Each point is reached from the start by the listed moves, each made once or not at all, plus a little noise. Is the number of moves made odd or even? Then give how often each move was made.

Moves:
(1): [ 37 -24  75]
(2): [13 33 19]
Start: [ 0  8 -7]
Points:
[50 18 86] => even (1, 1)
[ 0  8 -8] => even (0, 0)

Moves:
(1): [10 29 -8 10 -4 11  7 20 28]
(2): [-37   3   4   3 -11   8 -12   8   7]
(3): [ 30   1  18 -23 -17  22  21  -3 -14]
(4): [ 20 -30  37  14  24 -43  43  61  -5]
(5): [-13  22 -24   2  14  23  47  -4 -11]
(6): [ 19 -23  15  32  46  36  -1  11   5]
Start: [-12  -6   9   7   1   4  14  21  -5]
Points:
[-31  21   9 -12 -12  56  68  23 -26] => odd (0, 1, 1, 0, 1, 0)
[ -2 -28  56  66  54  14  52 121  31] => even (1, 1, 0, 1, 0, 1)
[-4 24  1 16 -5 16 21 42 23] => odd (1, 0, 0, 0, 0, 0)
[  7 -35  59  37  58  50 110  95 -24] => odd (0, 1, 1, 1, 1, 1)

Moves:
(1): [ 12 -17  20  -8   2 -23 -11  -5 -21 -10  13  12 -30  -6]
(2): [  7 -16  15  14   5  13 -16   7  -4 -43  18  21  16 -11]
(3): [ -1   1   8  -7  21 -16   5  27   4  -4   1  -8   3 -32]
(4): [-14   0  20  24  -2   5 -24  10 -19   9  27  -4  19  32]
(5): [ 17  51   8 -20  13  39 -15  19  20  18  -1  28 -28   4]
(6): [ 30  -1 -12 -24  18 -31  -2 -16   8  11  12  -4  30  16]
(7): [ 19  17  43  33   3   8 -15 -21  24  36  16  -9  -9  -5]
(8): [ -4 -13   9  10  -3 -33 -14  14  33 -13 -12 -18  -9  -3]
(9): [ -1  -9  -3 -29   4  32  -5 -27 -11   8 -19   5  14   8]
(10): [-18   4  28 -23  -8   8  -1 -16  31  17  -4  11   0   6]
(11): [ 21 -12  -1   9  11 -11  16  -6   7  19  -4  28  -6  19]
(12): [  8  21  19  22  11   0  35 -14  -4 -20 -21 -11 -11  10]
Start: [  2   0  -8   7   7 -22 -34 -18   5  -3   4   8   2 -11]
Points:
[ 55  29   2 -33  53   9 -64 -39  12  62  19  63  30  67] => odd (0, 0, 0, 1, 1, 1, 0, 0, 1, 0, 1, 0)
[  54   30   78    7   67   -7 -121   -5   63   19   46   18   38   -1] => even (0, 1, 1, 1, 1, 1, 1, 1, 1, 0, 0, 0)
[ 18 -15 106   8  38 -19 -69 -58  20  73  32  43  -5   7] => odd (1, 0, 1, 1, 0, 0, 1, 0, 1, 1, 1, 0)
[ 24 -17  86 -25  59 -35 -53 -52 -11 -35  28  29  43   8] => even (1, 1, 1, 1, 0, 1, 0, 0, 1, 1, 0, 1)
[ 75  59 121  -4  72 -26 -54 -38  63   0  38  46 -26 -29] => even (1, 1, 1, 0, 1, 1, 1, 0, 0, 1, 0, 1)
[  7  27  92  48  11 -39 -29 -56  89  18 -16 -18 -26  -3] => even (0, 0, 0, 0, 0, 0, 1, 1, 0, 1, 0, 1)
